Each row is a point. The last column is the point's height on a tilted bowl or saddle (a function of degree 2), plus a little noise. Along how many of its main directions does it bend up, bend down or stay straight?

Points:
[[  8  15  -4  -8]
 [ 10 -26  11 -14]
 [ 15   0   0  -6]
 [ 10 -40   4 -28]
 [-33  17   2 -16]
 [ 26 -31   7 -24]
 [-26 -11  29  -9]
 [  3 -44 -42 -60]
 [ 49  23 -27 -23]
 [-11  -3  19  -5]
 [  2 -35 -21 -31]
 [-17  -4  -6  -7]
 [ 18  37  23 -19]
 [-27  -3  22  -8]
 [-36  13  43 -29]
 [ -4 -60  -5 -49]
 [ 27  23  19  -7]]
Directions: 0 up, 2 down, 1 straight

Points (25 x 5):
[[-40 -26 -38   1  18]
 [-60 -20  19 -15 -60]
 [ 49   0   6  13 -23]
 [-14  32 -14  16  13]
 [-17  -9   7  13  -2]
 [ 28   4 -14 -18  12]
 [-15   4 -25  -5  26]
 [  6   2   6   6  15]
 [ 10   0  -4 -17  27]
 [  7  18  42 -11  35]
 [-14  -6 -19 -18  35]
 [-12  42  10   5   2]
 [-14 -11   4 -16  25]
 [  2 -32   1  18 -11]
 [ 15 -14  26 -15  44]
 [  7  52   0 -15 -10]
 [  1  23 -18   2  15]
 [ 17  32  13 -23   7]
 [-16 -26 -36   5  19]
 [ 14  44  22 -20   0]
 [ 17  31 -12  12   3]
 [ -6 -13  -7  16   1]
 [ -3 -15  17 -34  49]
 [ -4  42  -7  16  12]
 [-31 -16  11  47 -48]]
Directions: 2 up, 2 down, 0 straight

Points:
[[ 49  -3  -8 -21  18]
 [ 29  10 -19  33 -22]
 [ 37 -12 -15  -9  12]
 [ -4   6   4   2  -9]
 [-39  -3 -28 -27 -26]
 [  8  31  12  13 -21]
 [ 14  28 -58  29 -60]
 [-12   0  49  18 -26]
 [-14  45  -5   5 -18]
 [-20 -35 -37   5 -40]
 [ 28   4 -27  26 -17]
 [ -1  -5   4   5 -10]
 [-15 -28   8   1 -19]
 [-19  20  26  24 -10]
 [-28 -25  -6 -11 -20]
 [-10  -7  16  -9 -13]
 [-29  40  60  -5 -17]
 [ -1   0 -18  11 -15]
 [ -6  -4 -14  -3 -13]
 [ -3  -1 -17  -2 -13]
 [-18  29 -33  47 -48]
 [ 26 -21   5  -6   0]
 [-51   8  11 -21   9]]
Directions: 1 up, 3 down, 0 straight

Points:
[[ -3   8  -8  13  24]
 [-35  -9  30   7 -17]
 [  0  16 -51  58  60]
 [-17 -39  21  33 -19]
 [ -8   2  -9  -5  12]
 [ -3 -21  16  13   8]
 [ 17   0 -22 -31  13]
 [-26  -7  14   5   3]
 [  1 -15  -5   4   9]
 [ 30  31  11   7  16]
 [ 60   1  -4  -9   0]
 [  4 -21   7  15  11]
 [-42 -12   7  41  23]
 [ 17   2 -18  30  27]
 [ 14  -8   2 -25  35]
 [-29  -6  23 -16  -5]
 [ 25   1  -5 -11  23]
 [ 53 -20 -11  25 -24]
 [ 22  33 -17  -3  -3]
 [-29 -33  12   3 -31]
 [ 12 -27 -16  12  -8]
 [-23  26 -10  24  25]]
Directions: 1 up, 3 down, 0 straight

Points, 47 rows:
[[-19  13  -3  -1 -35   1 -20]
 [  7  -5  -8  12  -9   3  -6]
 [ -5   7   0  -6   4  45 -26]
 [-25 -36 -17  19 -25 -37 -49]
 [ 25 -10  10  10  14  -4 -15]
 [  5  -6  19 -42 -22  15 -22]
 [ -5 -21 -23  -3 -46 -11 -39]
 [  0  17 -36 -35  -2  -7 -21]
 [  4  -7  28   2   1   5  -9]
 [ 21 -12   7 -20   0 -25 -13]
 [ -7  17  13   3  10  -7  -8]
 [  4  -1  -6 -13 -10 -15  -3]
 [-46 -30  -2   4  -2  -2 -26]
 [ 18 -19   3  24   8   7 -19]
 [ -2  10  -5  -5 -35 -10 -19]
 [  4   3 -35   4  16   0 -18]
 [ 15   4   8   6  10  11  -9]
 [-17  -2  -1 -10  -6  16  -4]
 [ -6   5 -34  -1 -60   6 -60]
 [-11 -19  -3 -17  22   6 -11]
 [  1  21  -3 -12 -24  37 -32]
 [ -8 -34   0  11  -8  21 -23]
 [ -3  -6  -4   8  -4 -18  -3]
 [-30  35  23 -31 -17   8 -45]
 [-20  20 -16  19 -33  26 -37]
 [ -2  -5 -26   6  -1   4  -8]
 [ 16  24  30   6 -28  18 -36]
 [ -9  45   7  34   1  -5 -41]
 [ -9  -8  11 -21  33   5 -20]
 [ -7  23 -14  -3   7  12 -13]
 [ 26  26 -15 -20 -27  -9 -35]
 [ -4   7 -33  -3  23 -20 -19]
 [ 15  19  -7 -21  -5 -25 -16]
 [ -3  39   6  27  -1  23 -37]
 [ -8 -29  -5   7 -10  27 -21]
 [-15 -28   3  -4  10  23 -19]
 [  7  42   7 -10 -13 -15 -33]
 [-21  15  14 -39 -10  -5 -19]
 [-14 -20 -20 -13   9  -4  -7]
 [-13  31   1  11  -8   9 -18]
 [-10 -28  10   6  11  12 -16]
 [  1  18 -18  -8 -11  -4 -10]
 [ -6  -4  30  31 -26  34 -40]
 [  4  -4  -1  22  24   4 -15]
 [ 15  27 -15  17 -16 -26 -33]
 [  0 -35 -28 -12  -8 -15 -22]
 [ 28 -20 -24 -15 -15   2 -27]]
Directions: 0 up, 6 down, 0 straight

Points (42 x 7):
[[ 32 -20   0 -10  28 -17  -2]
 [ 33  -1 -27  23 -12 -25  18]
 [ 12   6  32 -14   3 -28  -8]
 [ -8   1 -15  -6  -8   9   0]
 [ -4  17   8 -14  11  13  -7]
 [ 24   6   3  -8   2   0   9]
 [ -8  12   0  -5  15  -2   0]
 [ -9  40 -12  -8 -20  40 -20]
 [-28 -28  -7  14 -12 -40 -60]
 [ 18   1  11  -9  -9  -7  10]
 [  5   0  15   5 -16 -22  -4]
 [-29  11 -15 -19  -2  24 -18]
 [-12  -4  19  23  -9 -14 -24]
 [ -7   3  -2 -40  21 -41 -13]
 [ 34 -44 -30  -2   0 -14 -33]
 [ 25  31   3  45   5   4  -2]
 [-14   6  -3  -6  23 -19   0]
 [ 26  16 -24  15 -16  12  20]
 [ -4 -37   4 -12  23 -13   2]
 [-12 -14  10   3  24   0  -4]
 [ -4  11   5   2  -8 -21   3]
 [ -5  32 -29 -29  -9  -9  22]
 [ -3  -1  30  10   8 -36 -24]
 [-25 -15   3 -21  24  -3  -2]
 [-15 -13   9   6  -2  12  -2]
 [ -1 -22   9 -20  16  25   6]
 [ 39   4 -27   3  13  -1   7]
 [  4  -1  23 -10  36   7  -7]
 [  0 -15  -6  19   8 -17 -10]
 [-36 -14   8  29  -2 -20 -51]
 [-16  -9  -3  11  -5 -11 -12]
 [ 25  -5  -1  -1  28 -23   4]
 [  6  14  -3   8 -12 -10  12]
 [-15   7  -1  -1  -5  19  -8]
 [  4  -8 -60   2 -11  -7 -29]
 [  8   4   6   4 -11  33  -6]
 [-10 -20   6  -1  10 -10   0]
 [-41  13  38   3   0 -16 -39]
 [ 13   0  11  -1 -21  -2  11]
 [  4  -7  31   1   2 -25  -7]
 [ -9 -16 -10  18  -5 -12 -15]
 [-28   5  15  -3 -28 -11 -10]]
Directions: 1 up, 3 down, 2 straight

Points (38 x 7):
[[ -3   5  11  16  33 -15   5]
 [  4   2   0  30  21 -29  -5]
 [  4 -17 -16  11  13  14  14]
 [ 21  -9  43  33   9   9   4]
 [-26  28 -33 -10 -45  -7  60]
 [-41 -20 -16  37   2  10   2]
 [ -7 -12  34 -38   3 -12  17]
 [  4 -23   4  -2  29  -9  14]
 [-32   3  27   9  24 -10  -4]
 [ 11   1   9 -20   8 -10  10]
 [-40  12  33 -14  32   7  -2]
 [-11 -35 -27  -9   5   7   1]
 [  9  27  12  17  -3 -22  -8]
 [ 27  14 -31  17 -11 -19   3]
 [ 17  -3 -18 -44 -26  31  29]
 [ 26  -7  34   4  -5  21  21]
 [-14 -11  -8   2 -42   0  38]
 [ -3   9  -8  -1  -8  11  19]
 [ 37 -32 -15  20  26 -29   3]
 [ 40 -13 -27   5  -4 -16 -12]
 [ -9 -10  17   1  12  -1  14]
 [ 38  16 -18  22  -9 -60 -40]
 [-39 -21  17 -22  26   0  12]
 [ 41  24 -17 -15 -20 -33  -1]
 [-19 -16  27 -14  -1 -12  19]
 [ 13  -9 -24 -10 -11  13  12]
 [ 27 -17 -20  -6 -18  13   9]
 [ -9 -31 -11  20  33  41  20]
 [-41  -4  13  24  16  28  -8]
 [-32  -3  -7 -27  37  27 -21]
 [-41 -11  11 -14  21  31   5]
 [ 44   5  15 -11  10  14  22]
 [-37  -9 -27  18  45 -10 -20]
 [ 48   0  -1  30 -13  -2  -7]
 [-49   8 -13   1  18  14 -23]
 [ -3 -12   9 -27  -6 -12  12]
 [-54  28   2  24  18 -29 -39]
 [ 17  -4   3   7 -47 -43 -40]]
Directions: 2 up, 2 down, 2 straight

Points (42 x 7):
[[ 31  23  21   8  32 -34  59]
 [-24   7   6   2 -10 -47  12]
 [ 14 -37  21  11  -8   3  11]
 [  7  -2 -11  18   1  22   4]
 [-32 -13  -8  -4 -35 -11   2]
 [ -3 -22 -10   4   2 -20 -10]
 [ 12  11 -28 -26  20  -5 -20]
 [  2  -7 -20  20  -6   9   6]
 [-13  -4  -1  43   5 -14  19]
 [-26 -12 -25   0 -12  10  14]
 [ 20 -11 -26  41 -15  28   7]
 [  5   5 -12 -28  16 -10 -16]
 [ 13  -7 -14  11  -7   5 -11]
 [ -9  10  -3  -5  21  -4   2]
 [ 14 -40 -21  17  -2  -1  -2]
 [-11 -16   0  29   1  24  41]
 [ -3 -10  -8  -8  -9   3 -12]
 [ -6 -19   3  -5   7   4  -2]
 [-28 -24 -11   0  -2 -16 -12]
 [ -2  24  12  -2  10 -18  12]
 [  0   3  16   5  25   0   9]
 [ 14 -25  13 -21  16 -13 -21]
 [ -5  18  19  19   9  11  -2]
 [ 10  26 -20   0 -20   1 -40]
 [-18 -19  34 -25 -21 -17 -20]
 [ -2 -25  50 -11 -27 -12  17]
 [ -9  19   0  -3  -7 -15  -1]
 [ 44  18  -9 -11  30  -6 -15]
 [ -8 -23 -19   0 -35  16  13]
 [ -6  21 -60   7 -25 -11 -48]
 [-20  -4   0  15  -7 -15   9]
 [ 59  11   9   8  -6  -8 -40]
 [-12 -19   8  29  12 -12  16]
 [  4  -7  10  14 -19   9  16]
 [ 11 -37  -9 -31  -4  12 -52]
 [  2   7  15  -1   2 -28  17]
 [ 34   0 -15  -6 -14   9 -60]
 [-12  13 -15   4  -9 -11  -6]
 [ -7 -11  -8 -27   2  -8 -30]
 [-28 -25  -2   0 -18  16  28]
 [  9   9 -28  -4  27  -6   0]
 [  4 -44 -13  -9  17 -19 -34]]
Directions: 2 up, 2 down, 2 straight

Points, 65 rows:
[[-10 -40  -5 -50 -13 -11  25 -37 -16]
 [ 21 -36 -27   8 -28   2 -11 -19  -1]
 [ 27  -3 -40  11   8 -13  -5 -36  19]
 [-12   0  -6  16   6  -4   2  11  12]
 [ 16 -31  33 -11  16 -16   5  24  25]
 [ 22   1 -39  19 -20 -16   6   0  30]
 [ -3 -18  19 -15  -2 -12 -39 -30  -4]
 [  4 -12 -13  -9 -13  13 -23  -4   0]
 [ -7  31 -32  35  12  25 -31  12  52]
 [-25 -43 -46   3  -5 -23  -5  15  23]
 [  0  32  23   3  28  37   0  11  30]
 [ 18 -11  22  33  10   1 -10   2  28]
 [ -5 -19  11 -10 -16  -3  37  18 -14]
 [-14 -11  16 -19  -7  -2  11  37   0]
 [ -1   1 -46 -15  42 -45  15  27  45]
 [-42  30  -6  34 -60  -8 -23  22  60]
 [ 21  14   8 -16 -17  -1   9  27   8]
 [-10  21  20   4  -8 -29 -38  18  38]
 [ -1  -2   8   5  50 -52  21   5  26]
 [-11  15 -42 -10  34  23  33  10  30]
 [  6  21  26  20  -5 -14 -30  32  40]
 [ 57 -14  21  28  -8  12   6  23   8]
 [  4  15   2  11  -7  43   3  -5   7]
 [-43  10 -45  18  -4  16 -12  38  35]
 [ 27  24  10 -47  13 -41  32 -16  25]
 [ 13  46  38 -11  -6 -24 -50 -12  19]
 [  3  -3  -8 -35   2   4   4  13  10]
 [  1 -22  38  14   2   7  25  19 -12]
 [ -5 -26  -8  -2 -20  18  16  30 -33]
 [ 25   4   6 -21  -4  -5  -4  -9  11]
 [ 17 -10 -30 -37  14   1  34  16  25]
 [-10   0   2 -14 -20  19  42  34 -31]
 [-21 -28  -7   3 -17 -24   5  -2   1]
 [  4 -14 -37   5  21  24  26  -6  16]
 [-12  -9  12  -1 -25  -4 -20 -10   0]
 [-26  -4 -13 -16   0 -14  34 -13  11]
 [-12  25  31   2  24 -33 -24   9  38]
 [-29  10   7 -24 -24 -30  28   3  22]
 [ 12  -4 -15 -29  19 -24 -18 -13  10]
 [ -5  11  17   0   5 -21  -1  -3  16]
 [ 20  12  25 -10  -3 -21 -10  -5  20]
 [ -3  10  -7   5  11  26   6 -42  17]
 [-20 -22 -12 -35  14  27   8  -1  -1]
 [ -2   1  -7   8  18  19  17  41 -12]
 [ -5   5  -7  -2  16   3   7 -28  11]
 [-20  14  -2  -4 -13   7  17  12   1]
 [ 49  17   5  30  -2 -33  -8   2  29]
 [  8 -43   7  10  -8 -12 -12 -16   0]
 [ -3  49  41   6 -21 -12  20  56   3]
 [  3  17 -37 -15  42   7  13  -6  32]
 [-35  -6  20 -15  10 -17  34  49  12]
 [ 24  18  10 -12  20 -21   5 -45   4]
 [-36  43 -25   8  11 -15  -1  -7  22]
 [-13  24  21   8 -23   7 -27  25  26]
 [ 39 -15  -4 -20   5  27 -28 -19  21]
 [  0 -13   4   5   5  30 -10   4   4]
 [  8  11  -8  42  -8 -21 -16 -39  27]
 [ -9 -17  19  40   7  28  26  34 -42]
 [ 28  25   9  26 -18 -20 -20 -17  29]
 [-17 -41  -4 -18  -5 -16  11  17   0]
 [ 16  13 -30  39  11   2  15 -42  41]
 [-11 -53   3 -22  27 -35 -29 -36  -3]
 [ 30  -9  12 -12   6  -5  15  11  12]
 [ -9 -28  -3  29 -13  10  -2 -21  -2]
 [  2 -14   8 -19   2   3 -20 -41 -12]]
Directions: 5 up, 2 down, 1 straight

Points:
[[ 15  -1  19  12  13   1   2  27   1]
 [ 21   6   1   5 -13   3   6 -33  -3]
 [ -2 -10   4 -13  -7   8  16  -1   6]
 [  9   6  -9   4  -6 -17  12 -12   0]
 [-10   4  30   7  18 -18  -8 -34  23]
 [-13  33   6   8  15  -9  27  37  16]
 [-37   2 -13  27  -4 -15  24  26   3]
 [  4 -24  25 -20 -15 -19  -7 -20   8]
 [ -3  -8  14  -3  -1 -16  -4 -13   3]
 [ 22  18 -16 -16  24  21   4 -15  48]
 [ -1  17  40   3  29  38 -23   5  53]
 [-45  17 -26 -11  -4  10 -27  -1  47]
 [-15 -28  32  17  -1 -16  16  13  13]
 [ -9 -11  12  -4   7  -1  15  17   7]
 [-17  24  24 -21  17 -10  22  -5  21]
 [ 10  13  20   1 -21   0 -13   1   0]
 [-15  18 -20   3  10 -12  -2   8   6]
 [ 13   8  -6 -30  12  14  36  13  42]
 [ 25   6   0 -25   7  33 -12  30  23]
 [ 38 -44  -2 -15   1   9  -3  21  39]
 [ -3  12  16 -20  -2 -10 -19 -29  14]
 [-30  18 -13 -10  13  29 -32  38   9]
 [  8  10  21 -15   7  47  -1   4  42]
 [  8  19   2  33 -19  -8   4 -16  -7]
 [ -6  15   7  10   2  -1   9  18  -2]
 [  1 -16 -16  17  -9   7   0 -12  -6]
 [-18 -13  -5  10  21  10  17   6  10]
 [ -8  -9   9 -10 -17   2 -22  -3   5]
 [ 36  16  11 -42   2  -8 -16 -18  12]
 [ 14 -16 -12 -24 -14  -2  -6  -6   7]
 [ 11  -1  -3  -9 -17   4 -13  11  -2]
 [ 15   3   5   0 -28  20  -6  14   5]
 [ 12  17 -42 -21 -21  42 -18  16  60]
 [ -8  32 -15   0  -3 -13  10  20   7]
 [ -5   8  19  28  22  20 -20   3  10]
 [ -9 -11 -58   4  15  -4  22  41  19]
 [-20  13  16 -19  25 -15  14   3  21]
 [-22  -6  -8  12  48  -8 -10  12   3]
 [  0  14  20  23 -16 -18  28   4  -5]
 [  8  -2   3   2   4   8  -2 -21   5]
 [ 11 -17 -20  -3 -10 -24 -41  14   6]
 [ 37   2  -8   7  10   1   6 -18  17]
 [ 16   1 -17  34  35  -8 -17  19 -22]
 [  6  24  27 -13  -2  -9  16  -7   3]
 [ 22  46   6 -37   1 -17 -14 -27  25]
 [  0   0  -2  22 -10  -5  15 -17 -14]
 [  1  -4  -8   7  -5   4   5   0  -3]
 [-16  23  -2   8  15 -32   6  36  -6]
 [  3  16  10  -9  23  -2  33  34  26]
 [ -3 -19  22  12  10  -1  10 -28  -2]
 [ 14  52 -39  -5   0   4   3  60  16]
 [-12 -15  24 -21  -2 -17  -2   1  10]
 [-14 -15  -8   0 -10 -36  -4   2   9]
 [ 34  14 -49  11  23 -49  37   7  55]
 [ 23   9  -4  -4  17  21  35  15  45]
 [-15 -21  -3  10 -43   8 -42  14  22]
 [ 11 -23  11 -48   4   1  23  33  31]
 [ 25 -23   9  -2  -5   4   1  19  10]
 [ 10 -21  12   6  20 -21 -14  -7  15]
 [ -1   6 -24  41  11  -9   6  -5 -17]
 [ 12  -4  -4   4  18  11   4 -34  16]
 [-32  22   4   3 -22  37 -31  37  32]
 [ 14  -1   0  14  37 -40  -6 -11  25]]
Directions: 6 up, 2 down, 0 straight
